Each row of a before or after table is a point. The points were changed in one or more steps. Then noise was added and the rows were shuffled. The steps act on columns, c1 being the first. Write out the steps. A step turns or swaps two columns, mirrors them in a line or flattens them onto one, adds a multiple of one to another, or multiplies or shifts one. Angles are multiples of 10 degrees, from the lower column toward the higher: turns from -170 to 170, lines from 10 to 170 but not 90. Use the fewest steps. Two steps may share a column if one is a turn and the other turns, adds or multiplies; they go together, in the order done. Otherwise the lowest column goes first.
(in the rows, 128 means zero)

Before (11 x 2):
[[184  87]
 [125 134]
 [201 145]
 [137  56]
 [122  63]
 [154  77]
 [172  81]
 [147 109]
 [ 65 113]
 [186  62]
 [104  87]]
After:
[[171 164]
 [102 201]
 [164 186]
 [118 118]
 [144 156]
 [193 148]
 [193 130]
 [167 184]
 [168 111]
 [183 188]
 [150  66]]
Steps: turn c1 and c2 by 100 degrees

Before (12 x 6):
[[ 86 111 157 132 143 141]
 [135 150 163 120 114 142]
 [115 156 126 134  58 149]
 [ 53 139 145 139 116 160]
 [143 138 155  99 120 150]
 [124 157 147  93  80 130]
 [146 161 138 131  84 153]
 [132  89 190 142 147 205]
 [ 75 119 160 122 104 116]
 [135 131 166  64 113 153]
 [ 91  81 159 162 128 167]
 [148 143 125  80 109 144]]
After (12 x 6):
[[155 150 112 153  34 148]
 [ 69  70 110 125  78 175]
 [ 61 113 130 121  94 160]
 [160 172 111 100  60 134]
 [151 154 123 113  69 162]
 [121 173 136 120  30 146]
 [138 172 124  82  64 172]
 [135  91  92 113  97 221]
 [139 150 133 135  63 164]
 [108 146 108 150   8 138]
 [  8 128 110 142  67 157]
 [ 44 123 154 118  53 150]]
Steps: multiply c1 by 1.6; turn c2 and c4 by 40 degrees; turn c3 and c6 by 60 degrees; shift c5 by -50

Before, 14 rows:
[[109 104 130 116 140 107 151 117 108 140 122]
 [111 136 118 146 142 105 128 118 112 105 131]
 [121 140  74 106 146 115 136 174 131 171 142]
 [103 118 117 126 120 108 144 109 141  90 116]
 [138 102 113 123 120 148 134 136 118 162 112]
 [121 102 126 131 149 110 152 145 115 102 109]
 [116 156 117 104 161 141 141 167 140 177 133]
 [146 159  91  73 149 126 129 155 126 150 136]
 [158  91 103 141 136 174 123 160 113 134 116]
 [128  78  98 129 166 164 119 141 128 150 105]
 [ 88 116 112 117 129 132 128 140  95 102 114]
 [133 142  99 118 155 117 120 152 122 158  97]
 [108 122 107 127 148 122 161 107 105 116 126]
 [107  90 137 135 140 106 121 111 114 100 133]]
After:
[[111 129 112 137 147 140 141 111 163 177 132]
 [123 128  56 140 165 117 120 130 152 158  98]
 [109 129 120 151 123 105 128 146 120 104 131]
 [ 85 130 124 122 136 132 128 159 146 102 114]
 [120 127 128 147 103 110 153 138 150 101 109]
 [101 129  93 142  91 122 161 155 111 117 125]
 [113 128 168 142 142 106 120 146 114  99 133]
 [132 129  84 118 116 149 137 138 136 159 111]
 [100 129 123 120 100 108 145 118 107  90 115]
 [111 128 149 130 111 107 152 149 120 139 122]
 [102 128   6 128 144 116 136 115 172 171 143]
 [146 127  44 142 130 174 123 137 162 133 116]
 [120 127  57 157 165 164 121 125 141 149 105]
 [131 129  25 109 183 126 128 124 155 149 135]]
Steps: turn c1 and c3 by -20 degrees; multiply c3 by 2.5; multiply c2 by 0; turn c4 and c5 by -50 degrees; add -1.5 times c7 to c5; turn c8 and c9 by 100 degrees

Before, 11 rows:
[[104 136  86  90 109  75 122 155 121  82 126 151 165 152 191  95 140  71
  100 144]
 [126 125 136 143 139 131 179 138 172 157 121  82 145  79 123 120 130 142
  129 156]
 [ 73  91  85 135 145 109 111 160 183 137 178  80 152  91 152  94 146 139
  149 129]
 [139 157  94 118 145 150 125  80  99  96  97  78 132 135 154  89 112  77
  163  85]
 [113 162 176  84 139 120 163  90 159  97 149 118 176 107 119 125 141 118
  105 142]
 [ 77 160  80 124 127 115  91 163 147 164 174 131  86 145 149 152 164 127
   90 156]
 [165  84 170 161  84 129 139 162 139  86  85 134 103 126 116  65 108 151
  160  96]
 [134 100 166 148 116 137 131 173 132 159 110  96 139 161 141  70 159 149
   78 121]
 [125 100 156 123 162 118  90 163 155 108 100 156 129 147 179 100 169 138
   82 131]
 [100 138 102  94  94 126 158 135 156 120 152 129 120 118 162 140 194 151
  149  99]
 [138 121 175 128 136 126 131 109  99 117 150 122 145  69 152  59 189  87
  175 128]]
After, 11 rows:
[[109 164  91 138  74 149 124  88 104  96  98 141 140  97 154 170 118  81
  161 166]
 [119 157 172 141 129  99  86  61 141  89  87  82  66 107 114  88 113 140
   81 151]
 [136 104  88  63 148 136 142  93 122  83 126 113 222 157 192  97 142  72
  135 130]
 [152 142  86 117  83 116 181 100 184 137 178 152 184  94 150 100 144 142
   93 104]
 [170 153 101 115 132 159 126 145 151 121 153  97 113 101 166 127 191 150
  138 144]
 [165 132 130 136  84 115  93 121 173 160 118 140 172 105 121 123 138 143
  127  71]
 [163  98 167 101 116 163 117 119 154  96 150 137 249 126 118 172 141 120
  167 103]
 [135  96  83 124 136 132 184 163 151 165 176 128  16 162 141  94 164 127
  160 114]
 [ 95  81 152 117 155 129 161 101 165 116  99 160 127 141 179  93 175 137
  104 142]
 [125  77 172 144  99 114 117  72 136 162 109 117 155 149 140  86 159 151
  102 157]
 [124 176 181 124 127 126 121  61  92 114 148 129 170  83 151 145 185  89
  123  89]]
Steps: turn c1 and c7 by -130 degrees; swap c2 and c19; turn c4 and c6 by -60 degrees; swap c5 and c12; turn c8 and c16 by -90 degrees; multiply c13 by 2.5; mirror c14 and c20 in the line at 20 degrees

Before, 14 rows:
[[ 48 116 120 180 147 122 111 122 118 112 137 105 146  83 104 146 109 122
  122 119 119 178 128 145 113 191 121  94 136 152 107 124 148 146  92 156
  153 131 108  83  90 124 110 115 137  79  95 114]
 [ 79 125 147 140 160 159 161 107 141 158 146  88 163 102 121 122 157 136
  125 127 164 142 117 135 176 143 142  94 121 180 114 123 114 137 153 137
  177 136  95 135 115 111 112 161  83 111 146  89]
 [139 134  98  98 181 112 151 151 120 165 105 174  85 147 153 192 124 107
   67 132 148  89 124  97  75 120  94 165 116 153 149 179  94 121 173 129
  100 105  88 123 130 141 177 136  78 110 148 136]
 [116 156 108  99 176  94 185 139 109 155 133 165 115 156 172 183 109 144
  114 152 167  87 150 127  65 133  78 133 130 153 158 190 141 108 154 132
  118  81  88 135 119 201 160 180 109 105 154 142]
 [ 67 118 163  78 161 148 125  95 118 158 108 101 175 112  75 141 143 136
  133 104 160 141 139 125 130 141 127 120 163 192 124 141  86  82 161 129
  149 134 147 132 107 101 118 173 107 147 162 143]
 [126 116 176  85 119 153 167  86 158 143  89 149 142  89 113 159 169 142
  127 138 178 139 146 133 127  92 156  98 166 192 160 150  79  87 146 143
  192 104 142 140 130  73 117 181  99 146 130 126]
 [119 116 160  98 167 169 159  92 163 135 105 152 165 101  63 164 137 164
  152 131 154 153 160 113 142 135 148 120 132 153 156 168  94  75 185 128
  135 103 132 143 134  99  94 138  96 126 153 107]
 [142 121 172 107 171 152 168 110 141 159  87 116 131 114 101 147 166 138
  150 144 156 144 169 122 114 119 152 132 177 180 175 174 128 116 161 111
  136 132 117  76 111 103 121 131 131 147 166 134]
 [ 78 115 117 161 123  98  84 151 109 120 179 123 148  99 115 117 105 147
  104 132  94  91 153 138 122 159 101 132 100 150 109 142 156 176 106 126
  116 111  84 105  89 126 129 113 186  81 127 129]
 [ 58 111 126 157 147 156  91 165 131 124 122  87 185  84 143 101 117 109
  139 141 105 161 119 142 175 179 114  55 129 144  98 139  92 141  97 115
  148 135 131 127 113 120  88 143 152 103 122 102]
 [ 90 121 164 159 148 128  99 136  97 148 169 103 141 115 149 116 105 124
  115  89  78 158 149 152 113 208 121 131 102 129  99 154 140 183 109 138
  137 108  88 118 126 137 106  75 198  74  89 170]
 [ 69 120 154 177 113 120 112 109 117 159 132 131 165 130 150  99  91 116
  118 143  99 139 135 125 128 196 118 120  89 133  86 102 147 158  83 114
  103 101 102  73 109 136 125 104 155  78 104 141]
 [112 168 118  97 183 119 174 144 122 132 116 133  77 137 131 177 112 156
   98 125 192 106 162 126  91 117  87 133 113 121 151 134 107 124 139 124
   88  97  79 125 139 136 177 155 139 122 151 157]
 [ 49 105 142 160 155 144 126 133 144 115 149  90 178 120 109 122 154  99
  126 120 120 127  94 123 146 153  96  70 136 136 101 110 144 147 146 164
  125  98 150 137  97 121  99 108 172 102 121 137]]
After:
[[139 134  73 100 174 167 151 158 120 167 106 173  41 147 157 190 123 111
   68 132 146  88 123  96  76 122  93 167 116 152 149 179  92 121 174 130
  100 148  89 122 130 141 173 134  81 110  72 121]
 [125 116 187  85  86 126 168 142 159 144  93 149 149  88 114 156 172 143
  129 138  48 142 145 133 128  90 154  98 165 191 160 149  79  87 146 143
  192   8 143 142 129  76 118 181 100 147 232 130]
 [ 91 123 208 158 147  88  99 139  96 147 168 102 178 116 152 115 105 123
  114  85 158 158 148 153 114 208 121 128 102 127 100 154 142 182 109 137
  138  94  89 120 123 137  99  73 198  74 188 133]
 [ 60 111 130 156 167  65  92 123 132 125 120  89 208  82 143 101 122 110
  136 145  92 160 118 138 174 179 113  57 129 144  96 138  91 142  98 114
  146 106 130 127 113 123  95 143 155 105 118 134]
 [119 117 148 100 114  86 158 179 166 137 103 151 142 103  64 167 140 166
  152 131  34 153 162 113 143 135 152 120 132 154 155 170  93  77 186 126
  135  92 130 142 134  96  97 137  97 126 210 134]
 [141 121 154 109 131 109 171 174 143 156  87 114 121 114 100 146 169 141
  149 142  62 143 166 124 114 120 152 133 175 178 175 172 126 116 160 111
  136 119 117  73 110 102 123 130 130 144 246 132]
 [116 156  79  99 160 213 186 163 111 155 133 166 113 157 174 184 109 144
  113 150 168  87 150 127  65 134  77 133 131 153 155 191 142 114 154 132
  117  99  88 135 118 203 156 181 109 107  98 123]
 [ 78 114 117 161 145 146  86 114 108 119 181 119 164  99 113 116 106 143
  103 131 207  94 152 136 121 163 101 131  98 150 107 143 155 175 107 125
  117 128  83 103  89 126 128 114 187  81 107 126]
 [112 170  96  98 171 192 173 168 122 134 116 133  74 139 128 178 114 156
   98 125 103 108 160 124  91 117  85 132 114 124 148 136 106 124 139 124
   88 155  79 127 141 136 172 154 140 122 117 120]
 [ 71 118 180 176 104 118 109 125 116 161 132 130 158 131 149  99  87 118
  119 143 160 139 135 125 131 197 118 119  89 132  83 100 148 158  83 115
  102 138 104  71 106 136 124 101 156  76 173 130]
 [ 78 126 136 140 126 106 162 165 138 158 145  85 176 102 121 122 158 136
  129 129  47 141 119 137 179 142 143  95 123 180 112 122 115 136 154 138
  177  65  93 132 111 107 120 157  82 110 178 130]
 [ 50 105 151 162 146  97 128 148 143 114 149  89 167 121 108 122 155  98
  126 119 102 128  94 122 148 154  95  67 134 135 101 110 145 149 147 164
  124 107 151 139  97 122  99 108 171 102 157 130]
 [ 49 116 146 179 133 130 110 147 117 113 137 108 172  83 105 144 109 121
  121 121 145 180 130 142 113 192 122  95 136 153 105 124 148 147  92 156
  153  92 108  82  88 124 113 116 134  77  91 132]
 [ 65 118 143  76 117 121 125 172 120 159 106 103 170 111  76 140 143 135
  134 106  70 138 141 127 132 140 124 118 163 194 125 141  86  82 160 129
  152 100 147 130 103 100 118 175 107 147 221 130]]
Steps: multiply c3 by 2.5; turn c3 and c47 by 60 degrees; mirror c5 and c8 in the line at 30 degrees; multiply c6 by 2.5; turn c6 and c21 by -130 degrees; add 1.5 times c24 to c13; add -1.5 times c37 to c38; flatten c43 and c48 onto the line at 170 degrees

Before (14 x 64):
[[146 149  62 135 102 102 126  94 108 161 131 111 157 208 139  73 110 144
  134 114 179 128 116 158 157 128 105 104 107 149 148  94 145 160  72 125
  178 108 108 127 133 117 103 162 135 163  80 158 151 139 148 108 142 132
   66 122  42 114 130 151  98 114  75  93]
 [112 135 140 135 150 119 151 159 179 157 128 151 123 139 124 145 135 107
  119  77  83 116 134 119 181 100 125 171 137 105 142 144 111 131 150 112
  115 121 119 157 123 138 154 119  83  96 108  92  95 107  96 146 116 123
  148 100 168 109  79 115 150  77 136 170]
 [155 113 150 151 205  88 121 183 179 150 129 122 122 100 144 152 181 106
  120 104 109 148 124 160 168 165 129 152  98 129 137 148 160  83 167  98
   89 139 143 170 150 142 140 104  86  88  99  78 118 163 121 116 148 140
  123 107 150 104 121 128 105 107 166 146]
 [178 148  75 126 128 154 153  80 152 152 104  83 112 194 153  40 121 151
  119 140 145 134 142 125 147 134 125 114 161 167 154  98 154 157 138 182
  164 158 139 123 128 155 136 130 111 173 133 144 147 162 127  81 152 115
   94 108  52 120 153 143 179 138  65 101]
 [134 156  98 127 143 190 128 132 145 156 103 130 125 189 144  95 151  65
  181 124 119 170 134 147 156 120 144 137 127 130 173  75 159 104  99 153
  166 137 134 124 151 121 145 203 156 158  91 147 168 138 126  98 136 160
   58 133   7  92 169 112 130 123  61 118]
 [105  95 162 124 189 114 120 113 171 119 128 111  97 112 159 159 189  91
  136  98  87 137 143 159 121 121 170 116 102 158 151 165 140 108  95 115
   85 100 133 137 139 153 112 133 103 106 100  82  80 130 124 187  95 165
  140 117 160 132  84  92 124 103 157 149]
 [ 98 110 137 187 206 128 134 148 140 146 130  96 112 101 141 157 170  96
  121 117  74 121 154 109 146 143 101 126  88 102 139 173 185 124 119 105
  121 116 111 102 128 131 139 114 104 102  71  97 105 146 106  92 127 123
  139 128 140 122  84 102 152  98 154 177]
 [ 91 103 146 145 174 118 114 181 148 148 161 129  71  98 145 146 168  71
  125 136 111 140 165 155 143 126 126 137 113 157 159 159 134 103 127 140
   84 124 123 156 152 115 131 109  85 120  67  72  91 103  96 134 148  73
  132 147 153 124  97 147 115  87 116 147]
 [147 160 188 184 167 160 160 121  45 189  62 178 108 154  80  62 142  72
  126 196  77 164  89  67 141 155 184 138  60 139 157 138 193 194  81 119
  139 123 105 113 138 119  69 152 131 128 186  42 166 112 169 184 117 125
  122 107 117 115 167 153 114 133 149 155]
 [121  84 149 109 215 119  87 146 163 165 155 102 103 110 145 162 159 105
  125 103 100 153 150 159 193 133 118 124 118 120 135 162 115 128 118 124
   89  67  87  99 172 152 117 146  81  91  81  79 105 139 126 130 129  96
  163 109 150  67 129 136 142  59 175 170]
 [ 79 116 157 170 181 120 103 185 178 157 121 109 122 109 134 145 157 156
  137 128  97 154 110 113 153 148 111 119  84 181 110 178 130  76 120 138
   66  82 123 129 136 159 103 165 123  87  79 114 100 142 144 120  82  99
  139 131 189 105 133 120 130 116 110 150]
 [142 135  99 119 119 146 108 119  95 185 139 124 146 218 139 110 117  85
  142 138 148 119 145 114 135 133 169 124 121 162 125  85 135 149 162 154
  164 122 123  99 119 147  70 150 131 162 103 133 170 118 158  91 112 121
   65 143  26 120 149 118 119 147 137 137]
 [167 154  95 165 119 116 132 126 145 171 135 126 131 175 163  71 146  80
  181 129 166 139 141 142 124 117 151 140 147  99 179 118 131 162 113 176
  176  86 102 139  79 120 117 142 141 175 122 150 161 154 193 112 125 112
   85 155  32  92 144 132 149 146 100  88]
 [188 179  70 123 100 125 114 113 114 174 124 141 159 173 169  64 181  89
  164 148 159 130 168 139 128 105 138 138 119 118 105 109 146 142 107 166
  145 115 137  82 128 145 130 167 128 157 119 145 168 138 149 101  99 116
  115 112  18 145 147 128 100 114  47  91]]
After, 14 rows:
[[ 76 149 170 127 127  97 154  82 152 152 104  84 110 192  89  39 121 151
  146 139 146 133 141 123 148 133 125 130 160 165 123  98 155 158 138 181
  164 155 139 121 129 116 135 130 109 172 133 144 165 161 126  83 148 114
   96 109  54 120 154 142 177 137  62  90]
 [ 93 161  72 183 168 102 160 124  42 187  65 176 109 156 169  61 141  71
  119 195  79 164  92  68 141 154 186 108  62 141  74 136 194 193  81 118
  138 124 105 116 138 147  69 152 131 128 186  40  97 113 166 187 126 126
  121 108 113 118 168 152 115 134 151 144]
 [170  93 130 123 192 137 118 113 170 121 129 111  97 110  83 158 189  90
  104  98  86 139 141 159 120 120 169 144  98 158 127 164 140 112  95 116
   83  98 132 139 139 159 114 132 106 108 101  82  79 128 125 184 103 162
  139 117 162 132  82  93 122 102 158 116]
 [111 112 131 151 207 175 118 182 180 150 130 119 121  97 105 150 180 106
  141 105 108 149 125 157 170 164 127 119  97 128 135 145 158  80 168  98
   90 140 145 170 150 149 138 104  86  88  98  80  99 165 121 116 146 140
  123 106 146 101 120 128 106 107 163 125]
 [143  84 128 108 218 135  88 145 161 161 157 103  99 107 105 167 160 103
  127 102  99 154 149 160 195 133 118 134 118 124 133 163 115 131 117 125
   91  68  87  99 172 176 118 142  81  90  82  81 104 137 126 133 132  96
  167 110 151  68 130 135 140  60 173 128]
 [163 109 125 187 205 129 135 145 139 146 129  94 115 102 106 157 169  97
  119 115  74 123 154 109 146 144 102 126  88 103 129 174 183 123 119 107
  120 116 110 102 130 172 138 113 104 101  71  97 114 144 107  91 135 123
  141 130 143 123  83 104 151  96 153 152]
 [ 96 134 126 120 119 110 108 120  95 185 139 123 146 220 115 109 119  85
  122 136 150 120 142 118 137 135 170 124 122 160 138  82 133 151 160 154
  163 121 121  99 114 148  69 149 132 164 101 132 170 119 156  90 110 121
   64 143  26 119 150 120 118 145 136 119]
 [ 98 151 161 138 105 146 130  94 109 163 132 112 160 206 104  72 113 147
  143 116 179 128 116 154 158 128 105 160 107 150 117  94 150 158  69 121
  175 108 106 128 132  94 103 158 135 162  79 157 188 137 147 109 131 132
   66 122  42 112 132 147  95 113  74 120]
 [159 138 139 133 151 150 150 157 179 155 128 151 120 138 126 143 136 106
  114  77  84 116 134 121 182 100 123  90 137 104 110 145 111 130 150 111
  115 120 117 158 123 170 152 121  86  95 109  91 109 106  95 142 129 123
  150  99 168 106  79 113 153  77 136 138]
 [ 56 178 163 122 103 133 111 112 115 173 126 141 157 176  91  64 180  91
  119 148 161 131 169 138 126 105 140 117 122 121 176 108 148 142 108 165
  148 116 136  80 125 106 128 169 127 157 121 144 175 137 150  99  83 116
  113 110  19 143 146 127 100 117  47  93]
 [183 117 109 172 182 133 102 187 177 157 119 108 124 112 133 147 157 158
   93 126  98 154 110 111 152 152 113 141  85 182 145 178 132  76 119 139
   66  81 124 128 138 159 105 166 121  87  78 113 107 144 142 118  95  97
  140 129 188 104 133 120 131 115 110 111]
 [ 74 156 140 165 116 143 132 127 144 172 134 124 132 172  62  73 144  80
  151 129 166 137 142 146 126 115 154 119 148 101 105 119 132 161 113 177
  173  85 102 139  80  89 117 144 141 173 122 150 158 155 194 112  79 110
   86 153  31  93 145 133 149 147  98 114]
 [104 157 123 127 143  71 128 134 143 158 103 127 124 189  88  98 150  65
  165 124 117 168 135 146 159 122 144  97 127 129 101  76 161 104  96 151
  165 137 135 123 150 116 144 205 156 156  91 147 172 141 125  99  85 161
   57 131   8  91 170 111 130 124  58 127]
 [181 105 125 140 171 140 115 183 149 150 160 132  71  98  93 146 169  71
  143 134 112 139 164 155 143 126 125 123 115 158 116 158 136 104 129 141
   86 123 121 154 150 137 128 111  86 117  69  71 105 103  96 130 139  73
  132 145 155 120  98 147 115  89 120 150]]
Steps: turn c1 and c49 by 150 degrees; turn c3 and c49 by -130 degrees; turn c6 and c28 by -160 degrees; multiply c15 by 1.3; turn c15 and c31 by 150 degrees; turn c19 and c53 by -60 degrees; turn c42 and c64 by -60 degrees

Before:
[[133 123 119  65  88 115 225 176 106 126  99 148  84 191 128 242  80 120
  148 111 126 134 138 157 101 184 197  75 206 121 176 140 124 110  81 162
   64 193 112 113 214 135  43 118 163 151 140 148 115  24  98  95 118  67
  206  70 142 128 150  86 139  92 105 118]
 [144 131 217  99 122 141 112 101 126  70  18  94  85 119  73 144 156 151
  131 140 155 113 108 114 210 164 133  71 172 139 198 126 136  91 115 100
  126  62  44 104 135 155 123 129  91 154 109 131 171 163  95 195 102 156
   90 102 158  99 120 139 142 174  81 143]
 [131 100 170 147 134  83 143 119 143 195 116 142 119 122 172  85  98 149
  109 124 211 154  45 156 132 123 135 120 164 164 132 197 145 118 136 136
  145 138 148  76 137 109 117 116 161  94  87 143 151 172  82 238 141 170
  131 200 131 154  97 132 140  73  87 119]
 [142 170 140 157 148 127 146  93 235  69 131 165 145 163 160 142 112 119
  115  57 152 167 108 144 107 175  99  47 146  89 151 104 103 130  74  87
  121 105 135  54 107 123 175 136 107  89 166  96 138  39 119 145  58  94
   90 109 163  94 135 127 158  84 221 170]
 [ 82 191 187 135 112 101 130 153 147  84 134 135 122 146 133 197  80 104
   57 181 161 142 143 129 193  94 160  84 129 182  78 130  75 128 187 117
  133 126 127  81 170  71 140 159 125 149 128 136  91  88 179 142  51 150
  122 167 180  94 122 149 136 119  27 201]
 [129 127 142 171 174 160 130 134 145 217 153 121 112 154 109 134  97 105
  165 141 137 188 119  90 141 150 100  69 112 119  83  93 178 125  59 128
  167 125 131 104  69  67 125 109 113 147 134 149 184  60 105 148 163 135
   71 180 100 139  69  96 117 160 131 163]
 [101 109  94 128 200 163  68 122 193 123 245 131 118 137  96 115 161 131
  129 129 141 114 148 208 133 144 145 140  58 141 117 113 211 160  72 162
  147  94  65 119 140  90 152 168  93 179  86 177 116 148 129 155 157  67
  132  88 159 121 109 115  83  82  41 160]
 [130  93  53 140 141 213 188  78 186  75 124 100 101 128 145 114 171 135
  165  83  29  67 159 112 109 162 112  90 144 177 109 112 144 113 183  85
  199  95 170 102 143 182 148 110 155  99 102 171 183 100  97 146  63 116
   71 116 143 122 162 173 124 156 142 127]
 [125 167 248 157 136 142 182  86 199 177  83 166 150 126 148 117  14 141
  190 126 102 184 157 161 148 148  89 105 142  65 183 109 158 122 180  97
  116 212  99  74  91 151  95  68 134 173 148  92 164 132 183 129  47  93
   58 108  82 129 143 162 177  99 174 177]
 [105 153 199 129 151 167  85  70 199 109  77 129 180 133 173  48 130  92
  146 189 170 163 164 155 140 158  87 152 170 150 100  64  89 152 110  88
  115  86  95 103  88 146 116  84 106 192 146 171 142 106 141 148 175 130
  177 134 136 143  96 171  72 142 132 104]
 [ 79 137 199  93 103 154 145  66 205 125  71  97  69 117 145 115 180  57
   99 110 141 171 108 157 137 160 166 105  65 185 144 141  92 100  61 111
  110 134 100  80 109 138 119 144 121 130 109  91  44 139  93 132  94 144
  125 116 194  89 130 163  48 118 151  55]]
After (11 x 64):
[[141 133 138 102 115 114 114 103 130  71  14  93  83 120  76 148 155 155
  129 136 156 108 109  84 212 160 130  76 169 141 199 126 142  92 147 102
  219  64  38 103 132 157 122 134  62 149 111 133  51 161  97 145 107 153
   87 105 162 102 124 117 119 144  81 142]
 [ 80 138 118  94 102 148 146  66 208 127  76  99  71 114 145 111 175  56
  102 111 142 171 107 124 132 161 168 109  71 178 147 140  93 103 148 112
  201 137 100  76 109 142 125 145  88 128 106  90 160 140  96  54  98 147
  124 125 194  86 134 155 230 115 150  58]
 [127 170 134 156 131 153 181  94 198 176  81 166 154 128 147 119  14 144
  190 126 102 189 159 130 147 146  86 104 148  68 183 110 160 122 109  90
  248 210  93  66  93 152  95  65 103 169 151  94 117 138 183 163  47  90
   56 109  85 129 147 156  56 111 167 177]
 [134 119  70  69  92 139 228 178 106 124  99 152  82 187 130 244  83 125
  153 107 128 135 139 129 104 183 193  75 212 120 183 143 123 114 175 158
  132 193 115 117 210 139  41 116 131 148 143 151 164  25  98 125 117  65
  208  71 143 127 148 160 145 118 106 121]
 [101 104 141 133 205 169  70 122 194 120 248 126 116 135  94 110 156 132
  127 128 141 117 152 176 136 137 147 144  58 140 120 108 213 154 157 158
   97  92  68 123 138  95 148 164  66 180  86 178 108 144 132 110 160  63
  131  87 154 118 109 100 197  91  43 160]
 [136 124 172 171 178 136 128 134 150 215 156 120 113 151 108 134  91 104
  165 143 136 187 121  60 145 151  95  75 114 117  82  93 178 126 177 132
  132 125 132 101  71  67 127 108  85 151 137 150  95  59 105 171 166 139
   71 180  96 134  75 140 170 128 130 168]
 [140 171 125 152 146 153 150  92 239  68 128 170 145 161 159 136 111 114
  121  59 153 174 105 117 105 175 100  43 143  86 158 113 107 133 188  85
  137 101 128  48 106 120 179 138  78  88 163  96 107  33 121 135  62  92
   91 112 169  89 131 188 129 108 214 172]
 [127  87 186 140 139 158 188  74 186  77 126 101  99 128 145 111 173 137
  167  83  34  66 161  80 110 158 110  94 143 175 111 112 142 114  76  78
   50  94 166 104 147 181 142 112 121  98 104 170  90  95 100 174  66 116
   77 118 140 116 164 194 104  96 138 130]
 [128  92 149 147 133 133 146 122 142 198 116 144 124 127 172  92  98 152
  104 121 209 161  44 129 128 125 138 126 164 168 130 197 144 123 133 139
  166 139 147  78 136 110 115 114 133  92  82 138  22 172  86 117 140 173
  128 196 133 152  99  98 117 125  89 116]
 [108 149 128 130 154 146  85  71 203 109  77 133 178 132 177  47 131  92
  149 192 165 158 163 125 145 160  85 153 172 154  97  69  91 152 117  84
  202  86  95 103  90 148 117  82  76 188 146 172 102 109 140 132 179 127
  182 134 136 144  94 186 184 112 133 108]
 [ 83 195 148 138 111 111 128 147 147  82 129 130 128 142 141 199  78 102
   60 180 160 147 145  95 195  98 160  82 130 182  78 133  77 124  80 118
  181 122 122  78 166  70 142 154  95 150 130 138 128  92 175  93  53 153
  120 169 186  99 125 176  96 139  23 200]]
Steps: mirror c3 and c37 in the line at 40 degrees; flatten c6 and c62 onto the line at 140 degrees; shift c24 by -30; turn c35 and c61 by -150 degrees; shift c45 by -30; turn c49 and c52 by 110 degrees; add -0.7 times c50 to c60
